Each point is reached from the start by the listed moves, each made once or not at all, plus a little noise. Say if it took an odd or an even number of moves. Then give how often each move was made.

Moves:
(1): -19.5, -27.6, 10.5, 19.5, 21.5
(2): 6.6, -17.6, 8.5, -1.3, -19.2
Start: 6.6, 8.2, -14.2, 7.9, 14.7
Points:
-13.1, -19.5, -3.2, 28.2, 35.5 => odd (1, 0)
13.0, -9.9, -6.2, 6.7, -4.3 => odd (0, 1)
-6.1, -36.6, 5.7, 25.6, 17.2 => even (1, 1)

Moves:
(1): -5.5, 5.4, 1.3, 2.8, 5.6, -9.6, 19.3, -26.3, -2.9
(2): -11.3, -0.3, -10.9, -11.3, -20.6, 2.2, -5.7, 3.0, -17.4
(3): 1.8, -2.4, -1.7, 8.7, 5.9, 7.6, 5.6, 14.6, 3.6
(4): 9.3, -4.7, 13.7, 8.4, 12.7, -8.7, 5.6, 8.7, -16.5
(5): -12.7, 1.8, -18.7, -21.8, 10.7, 2.8, 2.5, 2.8, 18.2
(6): -25.1, 5.8, 9.4, -1.2, 17.2, 2.4, 17.2, 16.8, -0.3
(7): -0.6, -16.0, 13.9, 3.6, 4.3, -10.8, 11.5, -10.9, 12.8
(8): 15.2, 13.3, 4.4, 8.6, -5.8, -4.1, 4.1, 6.3, 20.2
Start: -7.5, -10.9, 11.3, 6.4, 4.4, -7.0, 2.5, 1.0, -7.0
Points:
-25.1, 8.6, 19.4, 11.0, 49.8, -17.1, 56.4, 23.7, 14.5 => even (1, 0, 1, 1, 1, 1, 0, 1)
-29.7, -4.9, 36.4, 17.7, 38.9, -23.8, 43.9, 0.0, -26.0 => odd (1, 0, 0, 1, 0, 1, 0, 0)
-7.3, -9.7, 11.9, 4.3, 3.4, -7.6, 3.0, 2.3, -6.9 => even (0, 0, 0, 0, 0, 0, 0, 0)
-33.4, -28.4, 34.9, 15.2, 22.6, -15.1, 36.0, 32.6, -25.0 => odd (0, 1, 1, 1, 0, 1, 1, 0)
-24.8, -21.5, 6.6, 0.0, 31.2, -16.9, 40.7, -17.9, 24.3 => even (1, 0, 1, 0, 1, 0, 1, 0)

Moves:
(1): -14.0, -0.2, -12.1, 3.2, 14.7, -4.8, 10.1, -18.4, -0.1, -6.8, -2.0, -17.3, -10.7, -9.3
(2): 6.6, -9.0, 8.0, -1.4, -13.6, -5.4, -2.7, 19.1, -8.2, 6.6, 2.1, -16.4, -9.8, 0.6
(3): -21.0, -0.3, -2.0, -7.4, 16.2, -1.6, 4.6, 9.2, 2.2, -3.7, 22.6, 7.7, -6.4, -4.5
(4): -5.6, 3.2, -21.3, 14.1, -15.0, -15.1, 5.4, 19.3, 18.2, 7.3, 4.7, 21.9, -25.4, -17.9
(5): -7.4, -11.2, -16.1, -13.6, -18.7, 11.2, -2.2, -15.3, -0.8, -11.4, 7.9, -0.8, 8.4, 6.7
(6): -25.2, 13.5, 4.8, 1.6, 5.2, 5.1, 10.8, -21.3, 7.0, 13.3, 11.2, -27.9, 14.9, -7.7
(7): 16.2, 3.5, -1.5, -12.6, 2.3, -2.7, -3.5, -2.5, 7.5, -4.1, 1.0, -12.2, 3.6, 4.5
(8): -11.1, 22.0, -5.5, -0.5, 5.0, 16.7, 1.0, -1.9, -26.2, 9.5, 6.0, -0.8, 16.4, -1.9
(9): -5.7, -5.3, -0.9, -18.6, 6.3, -8.0, -3.3, -17.2, -2.5, 9.0, 0.4, -0.6, -7.9, -7.9
(10): 2.5, -26.4, -19.8, -13.2, 8.2, -16.1, 26.8, 18.0, -10.6, 15.2, -4.9, 13.0, 34.8, -1.3
(11): -19.5, 3.9, -10.0, -17.9, 11.4, 10.9, -1.3, -5.5, 5.3, -12.2, -20.3, -12.3, -13.0, 3.0
(12): -3.3, -12.4, 6.7, -15.2, -12.9, -6.1, -5.8, 8.9, -2.2, -4.8, 0.5, -4.4, 4.3, -24.5
(13): 14.6, -13.5, -9.8, 6.1, 12.3, 7.5, -8.7, 7.9, -4.8, 17.8, -4.3, 0.2, 7.2, -14.3
(14): 46.5, -14.9, 5.4, 8.5, -7.1, 20.0, 12.0, 5.6, 6.0, 11.0, -8.4, 11.0, -8.4, -12.3
Start: -3.3, 8.0, -20.7, 0.5, 13.3, 4.9, -0.3, 2.2, -1.2, -16.8, -4.7, 13.2, 0.9, -4.8
Points:
-38.1, -5.9, -52.8, -37.1, 24.3, -34.1, 6.6, 1.0, 19.5, -19.7, 22.7, 11.0, -41.7, -61.7 => even (1, 0, 1, 1, 0, 0, 1, 0, 1, 0, 0, 1, 0, 0)
12.6, -0.4, -76.2, -16.1, -5.8, 25.4, 48.7, 0.5, -0.9, 23.5, 10.8, 19.0, 42.3, -34.3 => odd (0, 0, 0, 1, 1, 1, 1, 1, 0, 1, 0, 0, 0, 1)
-50.7, -2.9, -83.0, -35.5, 27.7, -20.3, 34.9, 14.9, -26.2, 8.9, -19.7, 0.1, -15.2, -37.7 => odd (1, 1, 0, 1, 0, 0, 0, 1, 1, 1, 1, 0, 0, 0)
